Every row gives one point. The ring and each string are closed loops that go straight from each point to the next, and from the last back to the first. Before rounding, they use only three directions, however many columns there are. How many times does the string pass through the ring? Passing back the other way cancels.
(in the rows, 128 means zero)

Ring (8 x 3)
[[147 140 106]
 [130 158 121]
 [108 147 150]
 [ 96 116 166]
 [100  74 166]
 [117  58 156]
 [152  68 129]
 [160  95 112]]
String (30 x 3)
[[ 76  96 180]
 [ 57  90 159]
 [ 81  94 142]
 [115 102 141]
 [113 101 139]
 [ 98  88 144]
 [129  96 152]
 [133  77 169]
 [123  52 176]
 [ 96  35 162]
 [ 87  46 143]
 [104  72 139]
 [123  84 145]
 [141  81 159]
 [134  52 168]
 [117  40 166]
 [ 84  33 154]
 [ 87  68 139]
 [116  92 144]
 [136  88 165]
 [118  73 181]
 [ 83  61 189]
 [ 59  71 172]
 [ 69  87 157]
 [100 101 144]
 [119 104 158]
 [123 105 180]
 [ 92 103 187]
 [100 104 189]
 [119 104 193]]
Times through: 4
String (19 x 3)
[[126  21 154]
 [122  58 128]
 [126  85 125]
 [159  93 138]
 [183  97 130]
 [133 108 130]
 [118 113 113]
 [135 156  79]
 [146 174 101]
 [155 159 138]
 [136 174 141]
 [137 143 156]
 [125 118 146]
 [ 89 120 143]
 [ 61 113 173]
 [ 92  90 189]
 [124  81 182]
 [139  93 160]
 [137  44 179]]
Times through: 1

Ring (7 x 6)
[[134 134 127 126 177 107]
 [111 194  98 121 136  92]
 [105 198  98 147 101 109]
 [114 156 121 188  83 146]
 [134 102 142 206 109 168]
 [147  77 150 194 148 163]
 [147  88 146 161 175 139]]
String (19 x 6)
[[130  98 158 216  87 178]
 [124 121 159 181  95 153]
 [131 123 129 180 127 145]
 [146  85 123 217 141 172]
 [155  52 145 229 145 188]
 [157  47 157 215 154 182]
 [160  56 132 203 185 167]
 [143  99 131 175 161 144]
 [128 129 142 159 129 133]
 [138  96 170 156 144 140]
 [160  55 160 166 197 148]
 [163  56 141 176 206 151]
 [149  89 129 177 175 146]
 [135 111 142 169 141 142]
 [135  98 162 176 127 152]
 [133 106 156 179 120 152]
 [134 114 133 183 132 149]
 [143  93 119 214 138 168]
 [139  83 142 232 105 187]]
Times through: 0

Ring (7 x 8)
[[ 69 174 123 167 166 121 117 139]
 [ 57 154 145 133 168 166 137 121]
 [ 72 115 150  92 144 191 158 111]
 [125  61 112  86  97 169 147  94]
 [145  58  87 111  87 137 127  93]
 [151  92  67 152  91  84 107 122]
 [115 154  85 177 128  69 105 157]]
String (21 x 8)
[[151  93  49 194 106  81  72  83]
 [152 123  53 185  98  44  90 146]
 [135 149  73 171 107  43 110 181]
 [112 143 105 133 116  88 138 177]
 [104 126 104 147 131 122 119 122]
 [ 83 171 100 199 165 101  91 121]
 [ 48 215 121 213 198 105  92 137]
 [ 60 186 140 143 165 124 140 170]
 [ 64 168 146 121 156 140 153 166]
 [ 85 137 131 118 138 143 145 142]
 [ 83 123 123 137 148 160 125  98]
 [ 46 117 164 105 175 231 146  66]
 [ 65 102 174  47 136 220 190 122]
 [100 106 137  77 113 157 169 148]
 [106 103 116 116 121 148 137 114]
 [112 100 117 100 110 142 149 132]
 [123  73 101 117 109 156 126  83]
 [159  21  74 115  80 158 112  44]
 [164  51  79  97  64 114 138 121]
 [132 103 102 103  91 106 149 161]
 [122 104  92 144 116 119 115 110]]
Times through: 4
String (17 x 8)
[[120 123  93 145 115  99 121 140]
 [121 118  85 164 122 103 104 114]
 [116 118 102 132 115 113 130 139]
 [150 102  77 132  84  76 126 157]
 [174  57  52 144  71  89 102  98]
 [156  43  66 140  88 135  99  53]
 [126  76  97 123 108 147 123  87]
 [114  97 111 113 113 142 138 118]
 [122  73 128  54  87 160 178 142]
 [119  78 129  59  91 158 176 144]
 [114 103 120  90 103 135 159 151]
 [112 100 105 129 121 141 125 104]
 [146  42  74 139  98 153  98  39]
 [170  41  53 147  78 114  93  63]
 [176  59  33 186  83  80  69  66]
 [173  99  43 172  76  38  94 146]
 [135 127  90 130  95  71 136 183]]
Times through: 0

Ring (10 x 9)
[[107 111 119 158  75 130 122 141 124]
 [ 79 112 134 142  79 136 121 114 102]
 [ 79 113 143 133  93 138 128  98  93]
 [ 93 114 152 124 113 137 142  79  88]
 [118 117 157 115 127 133 159  60  88]
 [135 118 154 114 127 130 167  56  92]
 [154 118 143 123 119 126 168  71 106]
 [164 115 127 144 109 122 157 109 127]
 [157 112 119 157  99 122 145 134 137]
 [138 111 116 162  87 125 132 145 136]]
String (24 x 9)
[[108 113 135 142  98 132 135 111 109]
 [ 98 109 137 148 107 134 127 123 110]
 [128 111 137 147 120 130 141 117 117]
 [106 115 141 131  98 133 141  90  99]
 [ 70 118 158 109  96 141 140  54  70]
 [ 93 118 150 115  96 136 146  63  83]
 [ 91 120 161 103 108 138 155  39  71]
 [100 122 165  96 112 137 163  26  67]
 [120 118 149 120 111 132 156  68  94]
 [118 124 159  95 107 133 170  23  74]
 [138 126 161  88 113 130 184   7  73]
 [163 113 139 142 138 124 161 105 123]
 [162 110 134 151 137 124 154 122 130]
 [183 117 132 137 124 120 170  94 126]
 [172 120 126 132  92 120 167  86 121]
 [140 117 128 137  88 126 150  98 115]
 [150 111 129 154 121 125 146 128 130]
 [144 111 127 153 109 126 143 127 128]
 [155 108 122 165 119 124 140 150 141]
 [137 108 109 174  83 124 124 168 145]
 [ 84 114 112 153  36 132 112 135 116]
 [103 113 127 146  77 132 128 119 112]
 [109 112 130 146  90 131 131 119 113]
 [ 72 115 132 136  63 137 120 105  96]]
Times through: 1

Ring (9 x 11)
[[134 123 107 169  76 120  95  93 126 177 143]
 [141 131 142 157 130 133  61  97  85 191 126]
 [137 127 150 148 156 138  55 105  72 191 115]
 [119 109 135 137 177 140  73 125  77 174  99]
 [107  98 113 138 165 133  96 133 100 158  98]
 [ 97  91  87 146 135 122 122 135 132 143 104]
 [ 96  89  60 159  82 111 148 126 166 136 123]
 [108  97  58 168  48 108 148 111 173 145 141]
 [119 107  72 171  47 111 132 102 160 157 146]]
String (26 x 11)
[[125  99 100 139 106 138 109 118 102 176 128]
 [139 102 111 133 101 148  98 112  82 193 137]
 [156 164 192 173 166 129   7  77  61 207 119]
 [143 155 173 175 161 122  27  85  82 191 115]
 [145 154 177 172 165 125  23  86  75 195 115]
 [125 115 118 153 124 128  87 110 105 174 121]
 [122  80  80 124  93 147 132 129 101 175 132]
 [137 113 152 126 179 155  57 119  46 197 107]
 [133 133 189 137 238 148  17 117  32 194  83]
 [116 102 140 124 202 148  71 136  61 175  89]
 [108 119 160 142 235 133  48 132  71 163  73]
 [115 129 139 166 168 117  65 111 109 161 100]
 [108  84  75 138 100 131 135 130 127 155 122]
 [ 90  52  32 121  81 134 183 153 147 137 122]
 [ 85  83  65 150 120 113 144 140 157 127 104]
 [ 95 117 108 175 150 101  96 120 150 134  97]
 [104 123 118 174 148 106  86 113 138 145 102]
 [113 100  92 150 107 125 116 120 126 159 122]
 [ 90  69  54 134 107 126 158 147 145 135 112]
 [ 97  62  50 123  96 136 164 148 133 145 119]
 [103  71  66 125 108 138 146 142 121 153 118]
 [105  92 119 126 188 141  93 142  83 160  89]
 [120 128 172 144 228 137  34 122  58 177  81]
 [124 130 143 162 161 123  60 107  97 172 107]
 [121 103 106 144 121 133 102 118 106 170 121]
 [129 128 140 159 148 127  64 105  94 178 114]]
Times through: 4
String (28 x 11)
[[120  84  43 151  15 124 165 112 159 161 159]
 [136 130  97 185  41 108 104  81 151 174 156]
 [143 160 142 201  89 101  54  68 134 180 141]
 [128 129 118 173 102 115  84  95 126 171 130]
 [122 102  86 154  79 125 120 111 130 166 136]
 [122  89  60 149  40 127 148 113 144 165 151]
 [119  79  40 146  17 127 169 116 156 160 158]
 [118 104  88 158  86 121 118 112 135 161 132]
 [120 133 118 182 111 106  83  96 139 160 123]
 [105 120  71 196  52  87 130  97 195 135 137]
 [ 93  73  22 157  29 108 187 128 193 128 141]
 [ 95  59  22 135  45 125 190 141 167 137 137]
 [103  82  63 144  88 124 146 131 144 147 124]
 [105 112 108 163 138 114  98 118 132 149 107]
 [ 93 119 126 167 189 107  79 127 129 136  81]
 [ 91  90  97 142 168 124 113 143 122 139  89]
 [ 91  70  74 124 146 135 139 153 120 141  98]
 [100 112 129 153 191 121  78 130 108 149  85]
 [107 119 130 160 174 118  75 120 112 154  94]
 [109 100  97 149 126 125 110 124 122 156 113]
 [ 99  68  54 129  93 133 159 143 136 146 121]
 [ 83  61  39 133  96 123 174 151 158 127 112]
 [ 88 102  80 171 122 100 126 126 168 125 104]
 [ 90  95  59 171  83  99 147 123 183 125 119]
 [ 92  95  43 179  46  93 162 116 202 123 134]
 [110 131  95 196  81  90 104  94 176 143 129]
 [117 117  96 172  88 110 108 104 146 157 130]
 [115  87  63 147  61 126 145 120 142 159 140]]
Times through: 1
